Rows are points. Each copy is the shape, with its points in the same order, stretched, turned, moved and blurred by noise. Say if it was mirrored as well.

Shape (5 x 2):
21,-57
-17,-55
12,-25
15,20
-14,45
Copy 1, 5 rows:
7,-68
-30,-46
16,-34
33,8
22,57
Copy 1 is: only turned
Copy 2, 5 rows:
34,-68
-10,-66
25,-32
25,16
-7,41
Copy 2 is: only turned
Copy 3:
45,-35
15,-60
16,-17
-15,21
-54,19
Copy 3 is: only turned
Copy 4, 5 rows:
47,0
34,34
13,4
-31,-10
-60,12
Copy 4 is: mirrored

Shape (7 x 3):
-21,-15,81
-36,-28,7
31,31,-15
46,82,3
34,-28,36
16,-10,-21
-22,8,1
Copy 1 (7 x 3):
25,20,62
-4,43,-4
-33,-40,-37
-63,-78,-15
43,-17,-4
-6,-11,-48
-30,11,-6
Copy 1 is: mirrored
Copy 2 (7 x 3):
-23,21,79
36,31,22
-20,-14,-29
-72,-18,-38
4,-40,39
24,-15,-17
5,27,-5
Copy 2 is: mirrored
Copy 3, 7 rows:
-44,-49,66
-34,-40,-15
32,37,11
27,85,41
37,-39,50
30,-8,-14
-14,-1,-6
Copy 3 is: only turned
Copy 4 (7 x 3):
-52,-49,40
-33,-25,-32
38,11,-8
53,27,41
10,-54,12
22,-10,-29
-10,3,-13
Copy 4 is: only turned

Shape:
41,-50,-7,44
0,-18,-13,66
78,2,39,-48
-30,4,28,-38
-30,-40,-11,-42
13,20,-6,35
-52,-32,-8,31
12,43,1,-8
-44,-33,17,-13
Copy 1 (9 x 4):
13,-28,14,92
-30,-1,33,57
87,-14,-18,39
8,-49,7,-22
-12,-85,-14,8
0,26,14,35
-48,-49,34,25
5,25,-4,-6
-12,-70,18,3
Copy 1 is: only turned
Copy 2, 9 rows:
1,-34,-49,33
-22,24,-27,48
80,-36,12,-25
-13,10,48,-28
-44,8,11,-58
13,28,-4,28
-68,29,9,17
25,31,21,3
-56,14,32,-9
Copy 2 is: only turned

Shape, 9 rows:
-60,-39,21,-21
0,16,-33,34
37,-8,75,-45
40,27,7,-10
-15,-49,-14,33
-14,-48,-34,40
46,4,-19,36
74,28,23,-55
-2,-38,-30,-4
Copy 1:
-56,-34,-36,-41
-14,36,-9,22
30,-48,27,-56
28,16,22,-16
-22,-7,-54,17
-16,8,-60,26
31,26,-4,28
63,6,38,-55
-2,12,-53,-11
Copy 1 is: only turned
Copy 2 (9 x 4):
-50,-64,-13,-24
-2,8,-18,47
38,-1,59,-55
27,36,13,4
7,-54,-19,19
9,-52,-34,32
53,5,-1,45
62,45,21,-49
5,-36,-38,-9
Copy 2 is: only turned

Shape:
35,-78,29,-22,62,36
-42,21,-30,56,-35,-40
31,-38,-12,16,18,29
14,-70,17,-8,-2,-15
-12,22,-24,21,-39,-48
9,-24,-29,-43,14,69
49,13,-4,9,-30,-22
-9,5,-32,19,10,16
-57,14,8,-34,-21,31
23,15,20,45,-26,27
-4,-16,-39,-45,73,37
-35,45,36,-30,31,-47
Copy 1:
-20,-89,7,-35,96,18
-11,-9,-16,54,-87,-32
7,-52,-15,11,29,26
-3,-86,10,-13,17,-35
14,-7,-17,42,-53,-47
-6,-10,-37,-48,70,30
56,-37,10,29,-13,-8
-18,-4,-23,20,2,18
-27,7,6,-52,3,-9
20,-32,40,12,-37,39
-26,5,-40,-19,92,8
-30,26,48,20,18,-53
Copy 1 is: only turned
Copy 2 (12 x 6):
34,-50,118,-27,-6,38
-20,12,-60,30,-6,-47
47,-34,38,14,-2,34
25,-8,61,-11,-43,-13
-8,32,-54,-5,-4,-30
-14,-35,26,-18,-22,90
41,38,-13,-2,16,15
-4,-30,-16,4,3,25
-84,10,6,2,-22,24
23,15,14,50,22,18
-17,-70,21,-55,5,61
-67,19,13,-61,49,-37
Copy 2 is: only turned
Copy 3, 12 rows:
10,-31,62,-32,40,-66
-23,27,-56,-5,28,38
21,-12,22,-5,50,-9
24,3,17,-59,37,-24
6,39,-22,-12,12,36
26,-62,22,10,1,-18
33,41,27,-3,26,31
-2,-16,-8,20,30,-4
-28,-42,1,-13,-32,33
-6,-4,35,7,49,52
0,-37,18,25,-8,-67
-54,42,29,3,-43,-8
Copy 3 is: mirrored

Shape, 11 rows:
16,-25,-24,-71,56,-79,-13,31
-6,58,40,11,42,19,-9,0
-20,2,26,-43,-2,-6,29,-34
37,-16,18,-26,0,-46,33,-29
7,14,8,-7,17,21,-47,-7
1,-32,-33,-30,59,-22,-8,60
22,-15,27,-23,-6,-32,26,10
40,8,-18,-63,-24,-40,63,-19
-25,51,55,4,-14,21,-36,20
-41,25,11,35,8,-8,-24,11
-15,10,36,-4,43,27,-36,30
Copy 1:
61,-18,27,5,44,-75,41,-47
-51,-8,26,0,35,54,16,-36
-32,-31,1,11,-32,-5,53,-19
23,-46,26,31,-7,13,69,-16
0,-6,10,-35,8,33,3,-47
37,1,11,-23,68,-64,10,0
12,0,27,19,-4,-1,63,0
30,-32,-32,50,2,-4,108,-9
-52,52,21,-3,-16,53,14,-31
-23,22,14,14,7,27,-29,-22
-33,17,41,-41,19,14,-1,-17
Copy 1 is: only turned
Copy 2, 11 rows:
-18,-46,7,-4,23,-61,-49,101
-22,74,12,1,0,10,-9,-5
-7,-16,58,-33,12,10,12,13
39,-31,48,-32,-5,-29,-31,21
-22,20,-21,-28,27,22,-41,16
-23,-29,-30,45,31,-31,-20,63
46,-11,25,-14,20,-23,4,32
58,-48,67,-19,-50,1,-29,55
-5,79,-21,-28,20,27,29,16
-35,39,-28,-18,4,-16,24,-10
-33,50,-26,4,51,8,-7,22
Copy 2 is: mirrored
Copy 3, 11 rows:
44,97,4,-56,76,-14,-7,15
-24,-2,31,32,29,-1,6,45
-37,27,-22,-17,18,-10,10,-20
15,22,-33,-48,22,-35,32,-5
1,11,8,-6,18,13,-39,43
47,71,30,-21,44,35,-10,1
3,22,2,-52,17,-10,26,2
-2,71,-55,-43,-8,-24,50,-8
-54,-6,60,-9,2,1,-28,53
-3,5,49,18,1,-16,-30,5
-13,3,48,-5,41,33,-22,35
Copy 3 is: mirrored
Copy 4 (11 x 8):
-40,51,-29,-48,65,59,-63,3
10,9,69,-15,-8,-18,-12,1
-27,45,-2,-43,-44,21,16,-21
-11,75,-28,-10,-14,54,-40,-33
3,-5,-3,-20,-19,-7,-25,16
-8,3,-9,-29,82,40,-13,12
1,59,-14,-12,-8,63,-16,-4
-16,121,-39,-24,6,29,-12,-20
10,3,57,-13,-52,8,5,55
-37,-13,45,20,-16,6,1,15
17,-24,37,-31,0,7,-7,23
Copy 4 is: mirrored

Shape (14 x 8):
14,-9,2,17,-120,-49,31,-34
13,4,-44,28,-91,-12,7,39
-12,-16,-13,67,-58,7,-25,-12
11,-41,-43,-8,46,15,10,1
-16,-78,-6,-39,37,14,-14,-9
6,-7,-37,-34,20,-28,-31,-7
25,-8,-36,29,52,26,-19,-29
12,-4,47,12,40,-105,-17,-17
9,-13,34,-21,-34,0,17,14
-27,-27,-46,6,54,7,-8,-2
-89,7,-43,-17,46,8,22,-10
25,2,3,-27,52,29,-21,-19
7,-31,30,-44,-33,24,-27,-32
13,-14,-22,-37,38,2,-32,18
Copy 1, 14 rows:
5,-97,-38,37,-23,-48,19,-68
15,-28,-67,57,-23,-17,34,-38
-22,-51,-10,48,-1,34,0,-41
-7,13,-44,-36,44,17,-18,20
-23,-12,-15,-53,11,6,-55,46
-3,32,-18,-13,20,-35,-28,-6
-2,24,-17,-20,61,41,-22,-23
-3,-1,49,6,81,-81,-5,4
26,-44,-3,-9,-19,-13,20,9
-39,33,-28,-29,36,14,-11,13
-87,45,-8,-35,-12,-4,18,1
26,20,21,-47,30,18,-5,1
23,-58,5,-39,-19,3,-44,-8
10,30,-14,-21,12,-8,-22,21
Copy 1 is: only turned
Copy 2:
-31,23,-30,17,-66,-41,56,-68
-10,-3,-40,-4,-69,-50,31,20
9,-5,-19,21,-74,5,-22,-7
9,-65,-3,12,39,-12,-24,17
-4,-71,26,-11,27,-22,-60,-29
15,-18,-1,17,34,-65,-48,-6
55,-40,-7,35,28,16,-37,21
-20,34,75,80,33,-33,-27,-36
-12,1,29,-33,-13,-13,21,-23
-5,-44,-7,22,36,-8,-62,16
-56,-7,-31,0,58,7,-74,-2
52,-25,18,-12,48,3,-36,5
24,-17,16,-44,-12,-20,-27,-61
25,-35,21,-9,34,-44,-44,16
Copy 2 is: only turned
Copy 3, 14 rows:
-38,46,19,56,-79,-57,-4,-48
10,-4,-36,59,-88,-16,-18,-15
-7,22,-25,94,-11,9,-13,-50
43,-4,-24,-18,53,5,19,-14
-20,-23,-12,-24,76,6,27,-29
-5,3,-41,-18,33,-33,-37,0
59,22,-19,15,72,12,-19,-26
-27,20,27,43,75,-82,-29,48
-20,-3,32,13,-19,11,-5,6
26,8,-56,-1,72,13,11,-3
2,53,-81,-24,60,41,23,29
25,7,10,-23,65,25,-37,-3
-44,1,27,-7,12,21,-27,-45
7,-26,-27,-22,42,5,-34,11
Copy 3 is: only turned
Copy 4:
45,76,4,56,-105,-69,21,-22
3,62,-12,29,-77,-23,-14,53
-20,24,-58,45,-69,-23,39,-4
14,-15,-32,-1,22,20,-38,-19
4,-52,-17,-45,2,0,-26,-46
12,14,-31,-28,27,-50,-28,-16
9,7,-68,13,56,15,8,-37
54,-47,-12,13,55,-115,15,-24
24,18,15,-29,-32,-24,24,-2
-22,-28,-25,-3,42,9,-25,-22
-74,-3,36,-5,47,-1,-25,-34
16,3,-42,-56,59,9,20,-26
16,27,-21,-60,-40,-31,35,-49
9,-13,-27,-54,38,-16,-25,-1
Copy 4 is: mirrored

Shape:
19,-29,52,-1,21,46,-21,1,-69
-9,25,40,20,53,6,5,-13,4
95,1,-5,-12,12,44,-17,49,-29
26,-30,-27,29,-19,26,65,-38,8
-2,-33,19,-29,-55,-19,22,-58,16
65,33,45,2,-30,-13,19,-34,-9
-30,13,-67,52,-14,-61,-15,49,-10
74,-6,43,-7,9,-9,-32,15,-33
10,-19,-19,-29,15,-30,26,-31,-76
-3,-22,60,30,17,-34,-31,-2,2
-15,-35,-52,-9,-40,7,-32,-46,1
-22,-6,-2,8,-27,-68,54,-48,24
-1,-20,14,13,-12,46,10,-47,-7
43,-39,21,-11,-34,5,-33,-34,73
-2,22,9,-44,-9,41,37,30,-27
Copy 1 (15 x 9):
4,-72,79,21,-1,36,-7,46,-51
-32,-18,41,-2,47,38,20,0,14
96,-92,23,12,25,-9,-37,54,-9
1,-67,-39,35,-36,-6,16,-31,4
10,26,-8,-8,-75,15,9,-42,-26
54,4,14,25,23,7,34,-19,-19
-50,7,-63,-7,-4,-54,-13,78,48
63,-27,62,18,17,-8,-25,31,-19
-15,-38,18,-22,-11,-37,-8,-2,-72
-27,24,57,12,1,6,-7,17,21
-7,0,-59,4,-55,23,-64,13,-24
-34,36,-34,-16,-30,-17,30,-45,13
-15,-41,-9,37,-23,44,2,-5,-29
49,32,4,26,-49,30,-46,-33,25
31,-66,12,-55,-11,38,36,26,-18
Copy 1 is: only turned
Copy 2, 15 rows:
27,-1,13,-8,6,63,-41,-6,-82
6,34,16,-45,22,-3,-29,-65,-20
80,31,-42,40,36,46,-35,2,-39
-4,-36,-17,55,-23,-27,-14,-51,-27
-5,-84,-26,-12,-44,-16,-25,6,6
92,-30,-18,-18,-21,-10,-21,-28,-19
-13,60,22,27,-12,-73,15,52,-7
81,-2,-19,-18,30,19,-45,15,-52
0,-33,-33,-15,-7,5,51,16,-57
15,1,31,-44,22,-22,-65,0,-38
-54,-10,-52,21,-64,-24,-35,31,-22
-13,-55,-1,-20,-25,-72,17,-15,17
-11,-17,-8,11,-39,9,-46,-41,-38
6,-37,-47,-3,-8,-25,-108,-5,13
26,-9,-1,12,-6,61,18,-11,18
Copy 2 is: only turned

Shape:
-49,41,-29,13,-49,32,-24,-56,-5,32,10
25,7,16,25,-10,7,-15,26,-21,-49,-35
-71,63,35,-37,-8,-58,34,-24,3,-24,-32
0,50,16,-16,27,43,4,-31,-25,1,41
38,-9,-6,-59,-24,20,-18,8,-64,29,16
-6,-63,-2,13,47,13,-32,1,18,3,-46
-22,-38,-62,7,36,-21,-37,60,34,53,25
-21,-12,-52,63,-26,-10,23,-37,15,23,46
31,-35,-24,26,-28,-38,-16,-19,-43,54,1
-39,6,-59,59,25,-30,58,57,-30,13,10
-17,29,-21,38,-8,21,67,12,42,-15,2
-45,5,34,-12,-34,-26,6,-19,41,-10,45
-87,12,-50,64,-54,-29,-32,13,17,-16,-23
-55,-18,-74,-17,2,-15,-43,-43,16,4,13
-16,-31,25,-57,51,12,43,1,-59,26,16
Copy 1:
-79,7,0,23,-51,2,-11,2,45,-30,26
41,-34,10,-7,9,-8,-5,38,-71,-18,1
-19,15,84,-8,41,23,-8,20,-32,22,-31
-39,34,10,43,12,6,-61,-11,-46,11,-6
-2,-26,19,-8,-42,-57,-28,-31,-60,20,42
-14,-15,-40,-36,51,-25,17,-10,-36,-74,39
-58,-52,-50,-5,34,-84,58,4,-24,-10,32
-50,7,-32,31,-27,20,48,-12,26,-5,-18
-10,-25,1,15,-54,-25,63,-8,-23,-2,62
-57,-17,-15,7,-11,10,52,32,-92,48,-36
-31,29,-31,-8,12,36,4,36,-12,35,-57
-16,-22,14,14,37,22,8,-16,38,20,-14
-63,-64,-2,-17,-19,-3,58,43,30,-40,-7
-57,-16,-9,-20,23,-59,25,-56,17,-73,-8
-42,14,3,-22,15,13,-33,-54,-99,32,9
Copy 1 is: mirrored
Copy 2, 15 rows:
-2,-11,-55,-42,-20,-14,1,17,-33,59,-42
10,1,37,-9,-2,23,52,37,-39,-16,-26
67,4,-8,-19,4,-32,48,-34,-88,-7,-12
-16,-53,-31,-42,1,13,31,4,-40,31,21
12,-1,-10,-32,-10,3,27,64,3,41,45
22,-49,60,35,-11,2,-1,-11,53,47,-29
2,6,7,26,20,-32,36,-27,110,17,-19
1,16,-83,-5,-24,33,17,-8,19,-4,-45
30,33,-50,26,7,29,43,57,11,31,-12
39,-4,-42,-8,-10,3,97,12,57,-45,-38
13,-35,-24,-43,-7,14,-2,-24,16,-60,-22
-3,24,-41,8,-13,-13,2,-31,-53,-28,1
13,58,-16,-5,-22,-24,52,-11,-14,-4,-92
10,23,-16,-11,-37,-5,23,-58,43,75,-39
42,-69,-19,-3,-37,-5,42,14,25,19,65
Copy 2 is: mirrored
